Each row is a point. To make a cloud, some directions were put in groups of two or more. Within a group, all points are equally far from the middle, so they leave a hole (a ring in 2 directions, a hollow ball in 3). The other directions are filled evenly. Then the cloud was stretched, turned, moved and blurred a little. How many holes are there, and how many directions does each take, smallest first?
In the rows, zero is written as 100.

Cloud (21 x 3):
147	101	117
146	56	110
143	91	134
83	100	160
48	89	73
119	82	169
83	104	155
142	41	125
37	88	152
100	88	47
147	63	151
76	87	54
117	84	168
111	96	156
150	57	142
45	103	145
66	73	73
138	86	65
52	95	61
114	74	64
66	114	142
Holes: 1 (2)

Cloud:
121	83	103
60	122	160
65	39	91
93	123	45
58	79	45
104	69	144
101	148	72
112	100	149
95	148	139
36	82	69
104	128	152
33	86	75
37	111	136
67	38	97
121	100	128
32	116	99
91	62	151
85	106	169
73	147	142
97	64	62
37	85	67
Holes: 1 (3)

Cloud, 26 rows:
84	89	98	53
81	35	119	110
78	125	161	108
65	93	104	51
126	127	138	97
146	43	56	150
57	66	133	77
49	87	67	133
36	104	127	60
121	102	156	131
139	81	46	123
75	35	109	129
156	56	55	155
40	110	101	56
145	111	61	121
67	78	52	116
58	55	111	146
156	69	126	166
160	75	85	180
112	91	52	91
59	96	58	90
80	68	50	121
137	96	150	126
65	81	118	56
40	102	153	90
136	53	122	90
Holes: 2 (2, 2)

Cloud:
121	137	69	137	87	100
102	72	115	110	140	70
87	47	124	109	128	73
116	81	104	105	62	111
89	53	77	92	118	110
82	180	109	104	127	95
73	145	109	122	120	86
94	105	108	117	100	56
116	142	137	106	120	93
143	111	73	81	74	78
118	146	88	83	84	141
100	66	104	143	131	73
101	102	116	86	112	117
77	123	74	95	150	101
89	135	65	120	98	80
117	120	91	94	109	133
107	125	82	79	123	119
86	134	122	92	94	90
96	145	109	88	152	73
121	115	66	117	73	86
78	97	110	151	125	91
56	195	82	117	111	142
73	179	129	142	152	74
125	149	114	110	146	90
83	185	105	120	132	82
78	134	136	108	113	106
134	58	99	70	74	106
91	127	77	101	133	88
142	167	95	70	94	100
83	119	115	65	114	131
86	149	86	86	125	126
127	116	100	153	99	52
117	174	83	112	92	92
68	107	74	109	95	112
96	142	118	66	107	114
80	100	129	75	121	112
123	137	140	128	78	85
67	113	83	87	140	122
85	126	76	73	87	136
125	91	111	127	71	114
114	167	112	133	78	78
82	84	94	111	113	72
129	153	97	114	142	89
72	128	125	132	112	63
91	120	76	89	95	75
113	128	129	94	96	100
115	60	88	118	118	105
79	158	120	106	158	85
122	103	74	95	109	113
Holes: 0

Cloud:
59	58	91	89	168	126	98	131
150	91	131	94	132	25	80	136
62	78	90	100	184	125	90	141
172	117	98	146	75	75	149	113
47	132	38	88	81	100	73	77
107	44	90	62	85	101	22	66
107	87	61	98	109	40	91	55
133	52	62	78	49	109	154	137
116	40	45	98	77	139	43	86
57	133	85	81	101	55	65	51
126	121	106	138	90	99	182	127
120	51	112	105	108	62	97	67
132	94	162	90	35	73	60	90
100	147	112	90	38	122	156	97
55	139	38	68	103	131	93	77
129	130	131	86	120	115	173	59
117	95	44	59	16	125	110	53
128	107	150	129	59	43	102	88
115	73	103	111	140	63	111	59
61	106	176	147	112	98	64	104
80	83	132	182	121	154	118	104
98	78	152	143	137	80	66	152
116	138	78	86	180	63	124	84
99	106	102	166	67	82	152	122
136	139	57	88	85	62	54	63
63	61	36	112	98	112	53	98
35	46	53	106	71	120	66	93
106	77	15	46	37	130	62	81
88	130	105	165	70	141	105	96
107	102	119	141	83	62	151	60
101	163	81	149	125	69	94	77
73	133	113	105	83	124	143	153
89	101	177	67	35	89	79	102
132	160	142	82	73	111	151	74
165	118	153	116	141	104	160	75
81	90	36	116	119	132	41	87
176	95	161	84	91	85	145	107
156	128	72	110	195	66	93	63
89	74	101	130	26	144	96	100
83	139	95	124	75	36	89	90
76	101	119	54	131	148	83	37
111	106	54	126	57	140	113	46
121	56	146	142	129	137	124	125
72	129	157	70	134	123	65	107
113	88	99	27	88	112	80	44
38	145	87	96	110	67	149	144
112	150	45	96	85	102	61	72
82	114	38	85	146	132	134	102
125	140	100	139	53	113	129	46
71	126	140	93	114	85	40	75
40	110	134	82	131	137	76	145
71	142	104	169	84	65	131	108
98	135	109	172	110	93	166	54
147	95	119	43	116	153	91	41
125	147	73	44	80	80	67	67
88	150	142	85	58	88	171	95
20	60	72	94	95	136	47	87
84	114	56	34	74	46	116	122
104	89	110	26	131	100	62	96
66	72	161	73	42	120	100	170
139	135	151	158	139	83	162	70
134	147	156	102	104	113	55	60
54	100	95	170	77	138	133	81
146	106	79	46	135	45	101	105
81	105	174	128	89	96	59	96
173	87	99	55	173	117	92	71
68	90	25	91	62	56	84	72
52	84	34	87	63	98	48	106
127	118	116	69	8	98	125	52
87	92	115	166	74	148	105	101
124	69	127	164	138	162	99	88
97	60	45	97	137	118	110	132
131	126	100	59	101	141	101	6
111	72	114	114	143	176	136	113
166	81	58	86	74	89	164	101
95	132	169	77	68	74	157	106
70	76	82	81	122	174	125	106
84	128	69	142	151	80	120	145
138	96	117	129	182	98	31	105
133	62	118	138	78	92	59	164
24	87	65	81	135	114	112	149
112	110	21	98	89	69	67	69
121	69	65	114	187	136	74	123
13	65	74	53	74	126	51	120
124	140	172	161	160	72	121	91
Holes: 3 (2, 2, 2)
